Every row gives one point. Any point is a mix of the corners, with weights that add up to 1. It lies inside the corners' shape when no weight is negative. Say inside or outside, and name the corners with a negative weight.

Corners:
(1): .51 .06
(2): -.12 -.18
(3): -.55 .17
Points:
-.34 -.10 => outside (1)
-.34 .04 => inside
-.01 -.10 => inside
.13 -.24 => outside (3)
.21 .16 => outside (2)
.44 .06 => inside

Corners:
(1): .55 -.58 -.02 -.20
(2): -.48 .28 .44 -.17
(3): -.06 -.06 -.04 .52
(4): -.20 .41 .00 -.17
(5): -.13 -.39 -.01 -.13
Points:
.06 -.17 .05 .11 => inside
-.10 .02 .08 -.23 => outside (3)
.02 -.02 .03 .17 => outside (5)
-.42 .34 .25 -.12 => outside (1)
.38 -.20 -.20 .22 => outside (2, 5)
.28 -.48 .12 -.12 => outside (4)

Corners:
(1): .46 -.23 .54 -.35 .14 -.15 -.19 .38
(2): -.16 -.30 -.55 -.26 .57 .62 -.01 -.68
(3): -.01 .04 .16 -.02 .24 -.16 .43 -.51
(4): -.25 .13 .10 .22 -.23 -.42 .36 .40
(5): -.24 .22 .16 -.33 -.23 .27 .38 .10
(6): -.29 -.06 -.16 .23 -.33 .12 .24 -.30
(7): .01 -.18 -.23 -.43 .32 -.03 -.14 -.65
(8): .28 .27 .30 .00 .17 .08 -.43 .25
(9): .56 .01 -.14 .13 .07 -.29 .08 .12
Points:
-.08 -.09 -.18 -.05 .17 .11 .12 -.20 => inside
.16 .10 .30 -.23 -.25 .08 -.12 .27 => outside (2, 3, 4)
.00 -.06 -.02 -.10 .11 -.04 .20 -.24 => outside (8)
-.04 -.15 -.27 -.19 .36 .33 -.03 -.41 => inside
-.02 -.24 -.22 -.31 .37 .15 .15 -.44 => outside (6, 8)
.14 .07 .09 -.05 .09 -.05 -.09 .03 => inside

Corners:
(1): -.34 -.29 -.04 -.26 -.12 -.40 -.07 .36 -.41 -.29 .71
(2): .39 .18 .05 .42 .17 -.22 -.25 -.08 -.15 .03 -.25
(3): -.18 -.04 -.01 -.31 .22 -.10 .38 .42 -.09 .26 -.27
(4): .03 -.17 .18 .13 .22 .25 -.15 -.16 .43 -.09 .44
(5): -.05 -.10 -.02 -.24 -.37 -.33 -.25 .01 .23 .01 .07
(6): .10 -.04 .21 .20 -.52 .03 .65 .67 .12 -.07 .32
(7): .03 .37 -.05 -.19 .01 -.08 -.13 .58 -.24 -.53 .38
(8): -.39 -.40 -.63 -.11 .07 .11 -.42 -.15 .09 .06 .22
(9): -.36 .06 .42 .61 -.10 .22 .32 .71 .18 .25 -.26
(10): -.15 -.45 -.02 .00 .34 -.13 -.09 -.26 .63 -.27 -.28
(11): -.05 .47 .06 -.07 .28 -.78 .65 -.04 .08 -.20 -.43
(12): .07 .02 -.09 -.11 .07 .21 .61 -.53 .07 -.26 -.37
Points:
-.27 -.16 .08 -.02 -.12 -.11 .31 .43 .22 .09 .13 => outside (2, 7, 12)
-.05 -.07 -.18 -.21 .06 -.19 -.01 .00 -.02 -.19 .16 => outside (9)
-.36 -.15 -.08 -.19 -.03 .02 .24 .36 -.15 -.11 .51 => outside (2, 5, 10)
-.18 -.13 .01 -.06 -.05 -.22 .05 .24 -.16 -.17 .31 => inside
-.05 -.01 .12 .19 .08 .03 .02 .12 .16 -.03 .06 => inside
-.10 -.02 -.16 .05 .40 -.06 -.41 -.11 .24 .10 -.23 => outside (1, 6, 12)
-.02 .02 .10 .18 .01 -.07 .13 .27 .00 .04 -.08 => inside

Corners:
(1): .18 .44 -.15 .01 -.24 .04 .05 .13 .34 -.45 -.34 .07 -.15 .01
(2): .19 -.32 -.04 .27 -.32 -.38 -.04 -.01 .63 -.48 .12 -.04 -.51 -.16
(3): .20 .62 -.10 -.17 -.06 -.15 .13 .30 -.27 -.07 .51 -.09 .08 -.23
(4): -.48 -.50 -.50 -.13 .06 .05 .26 -.13 -.01 -.49 .01 -.02 -.20 -.20
(5): .26 .06 -.09 -.04 .30 -.05 -.23 -.15 -.06 .40 .39 .35 .05 -.06
(6): .28 .64 .04 .06 .10 .08 .13 -.10 .03 .05 -.28 -.06 .04 -.33
(7): .38 .48 .48 .16 .42 -.22 .08 .04 -.04 .33 -.08 .38 .56 -.27
(8): .21 .11 -.48 -.28 .39 .06 .15 -.35 .13 -.38 .19 .14 .31 -.13
(9): .48 -.05 .05 -.05 -.51 -.94 -.14 .10 .34 -.54 -.07 -.41 -.46 .27
(10): -.02 .11 .09 .37 .06 -.05 .12 .35 .05 -.29 .10 -.24 .03 .07
(11): .46 -.21 .57 .16 -.39 -.04 -.40 .20 -.24 -.21 .17 -.03 -.41 -.32
(12): -.29 -.53 -.08 -.13 -.19 .23 -.03 .38 .17 -.12 -.15 -.17 .22 -.29
(13): -.12 -.05 -.78 -.10 -.05 -.03 .71 .24 -.06 -.07 .32 -.23 .07 .29
(14): .16 -.32 -.43 -.01 -.17 .02 -.31 .39 -.44 -.22 -.10 .02 -.25 -.36
(15): .13 -.28 .27 -.17 -.05 -.15 -.04 .55 .22 -.08 -.11 -.24 -.19 -.07
Points:
.13 -.09 -.10 -.05 .02 -.13 .03 .13 .02 -.17 .14 -.08 -.04 -.13 => outside (1)
.43 .42 .38 -.05 -.07 -.10 -.22 .31 -.07 -.08 -.29 -.11 .09 -.26 => outside (2, 4, 5, 13)
.07 -.01 -.32 -.19 .00 -.15 .16 .10 .10 -.18 .12 -.01 .04 -.06 => outside (6, 10, 11)
.11 -.17 -.14 .06 -.10 -.10 -.03 .09 .07 -.26 -.06 -.05 -.11 -.11 => outside (3, 15)
.10 -.24 -.04 .04 -.22 -.31 .05 .08 .32 -.49 .27 -.14 -.42 .10 => outside (6, 7, 12, 14)
-.06 -.25 -.01 .08 -.18 .05 -.03 .39 .01 -.11 .12 -.01 -.10 -.15 => outside (6, 8, 9)
.05 .03 -.01 -.01 .16 .04 .13 -.02 .20 -.09 .01 .09 .14 -.13 => outside (3, 9, 14)
.09 .14 -.12 -.05 -.13 .07 -.19 .07 -.14 -.33 -.02 -.05 -.14 -.24 => outside (2, 7, 13, 15)
.25 .21 .01 -.02 -.05 -.12 .00 .19 .05 -.12 .11 -.04 .02 -.13 => outside (4)

Corners:
(1): .51 .09 .13 -.09 .53 -.16 -.22 -.11 -.26 .13 .22 -.01 .50 .27 -.30 -.63
 .07 -.09 .08 .39
(2): -.44 .20 .01 -.06 .38 .29 .31 .13 -.33 -.26 .18 .30 .19 .06 -.10 .31
 -.34 -.17 .47 -.66
(3): -.81 -.53 .30 .34 .07 -.01 -.30 -.16 .21 -.08 .02 -.07 .48 .21 .24 .23
 -.19 .02 -.10 -.21
(4): -.48 .26 -.23 -.58 -.29 -.18 -.14 .44 -.04 .81 -.13 -.12 .24 -.43 -.15
 -.01 .04 .04 .03 -.04
(5): .11 -.06 .29 -.12 -.67 -.34 -.02 -.39 .09 .23 -.48 .26 -.05 .13 .01 .47
 -.19 .50 -.11 .42
(6): .05 .15 .28 .18 -.04 .26 .30 -.06 .04 .16 .07 .07 .31 -.05 .55 .08 .23
 .38 .13 -.40
(7): -.02 -.34 .02 .04 -.44 -.56 -.14 -.20 -.18 -.09 .05 .43 .16 -.14 -.01
 -.31 .03 -.32 .10 -.05
(8): .26 .00 -.15 -.35 -.16 -.31 -.33 -.44 .12 .33 -.29 -.11 -.04 -.38 -.57
 -.22 .06 -.30 -.34 -.50
(9): -.22 -.66 -.11 .03 -.64 -.85 .04 -.38 -.36 .19 .12 .00 .04 .37 .32 .48
 .10 -.08 .19 -.11
(10): -.35 .02 .23 -.26 .00 -.35 .00 .41 .56 -.22 .31 -.33 .28 .08 .01 -.33
 .52 -.33 -.39 -.17
(11): .06 -.49 -.12 -.03 .05 .17 .08 -.36 -.52 -.52 .14 .07 .16 .58 .13 .22
 -.02 -.09 -.64 .46
(12): -.15 .08 -.32 .34 -.28 .16 .02 .00 .13 .43 .17 -.18 .14 -.12 -.03 .01
 -.12 -.06 .33 -.46
(13): .22 -.56 .08 -.19 -.17 -.19 -.22 -.32 .12 -.29 -.20 -.20 .29 .22 -.36
 -.33 -.48 -.43 -.12 -.21
(14): -.27 .04 .21 .13 .01 -.02 -.01 .11 .10 .08 .58 -.47 -.03 -.52 -.23 .11
 -.07 -.15 -.31 -.66
(15): .52 .05 -.39 .29 -.58 -.01 -.15 -.85 -.74 -.02 .31 -.52 .25 -.27 -.24
 .08 -.04 -.24 .46 -.36
(16): -.15 -.23 -.03 .03 .20 -.01 -.15 .22 .15 -.35 -.02 -.41 .34 .23 -.25
 -.26 .00 .43 -.57 .24
(17): -.38 -.04 -.28 .45 -.02 .19 -.35 .21 -.41 -.08 .16 -.17 .60 .32 -.05 .26
 -.25 -.56 .07 -.19
(18): .32 -.61 .20 .29 .64 -.04 .04 .05 -.39 -.33 -.14 -.33 .20 .54 -.40 .01
 .22 .14 .13 .38
(19): -.56 .21 -.30 .10 .08 -.25 .22 .25 -.10 .42 -.31 .03 .35 .01 .02 -.19
 -.12 -.18 -.63 .14
(20): -.56 .43 .10 -.01 -.13 -.03 -.14 .23 .03 .39 -.02 -.03 -.74 .12 .04 -.38
 .16 .07 .50 -.26
(21): .33 .63 -.09 -.31 .09 -.03 .01 .33 .25 -.10 .02 -.44 .01 -.80 .10 -.44
 .13 -.14 -.04 -.32
Points:
-.11 -.19 -.09 .14 -.08 -.08 -.15 -.05 -.01 -.09 -.02 -.35 .19 .12 -.16
 .00 -.09 -.14 -.22 -.09 => outside (1, 2, 4, 6, 7)
.06 -.17 -.22 .06 -.02 -.15 -.10 -.08 -.31 .15 -.08 -.12 .57 .35 -.26
 .14 -.07 -.20 .05 -.03 => outside (3, 7, 11, 14, 20, 21)
-.10 .05 -.03 -.15 -.16 -.08 -.08 -.16 .01 .10 .03 -.03 .01 -.14 -.13
 -.14 -.09 -.16 -.13 -.18 => outside (6, 9, 16, 17, 18)
-.14 .07 .03 -.02 .01 -.08 -.04 .08 .05 .02 .08 -.18 .14 -.14 -.02 -.11
 .01 -.09 -.07 -.22 => inside
-.10 .15 .04 -.12 .11 -.06 -.06 .19 .10 .11 -.04 -.05 .15 -.08 -.21 -.22
 -.03 -.11 -.07 -.18 => outside (3, 9, 11, 15)
.02 -.40 .12 .08 -.45 -.19 -.06 -.38 -.06 .09 -.04 -.01 .23 .09 .06 .31
 -.01 .01 -.02 -.17 => outside (1, 2, 16, 19, 20, 21)
-.15 -.08 -.10 .07 -.03 -.07 -.01 -.03 -.13 .07 .09 -.11 .31 -.03 -.03
 .00 -.05 -.22 -.03 -.22 => outside (5, 16, 20)
-.07 .01 .06 .17 -.07 -.18 -.01 -.09 -.04 .11 .09 -.03 .32 -.16 .03 .05
 .02 -.16 .03 -.30 => outside (4, 11, 13, 16, 20)
-.07 -.10 .01 .02 -.08 -.15 -.11 -.06 -.05 .08 .01 -.13 .18 .01 -.07
 -.10 .03 -.06 -.04 -.07 => outside (2)
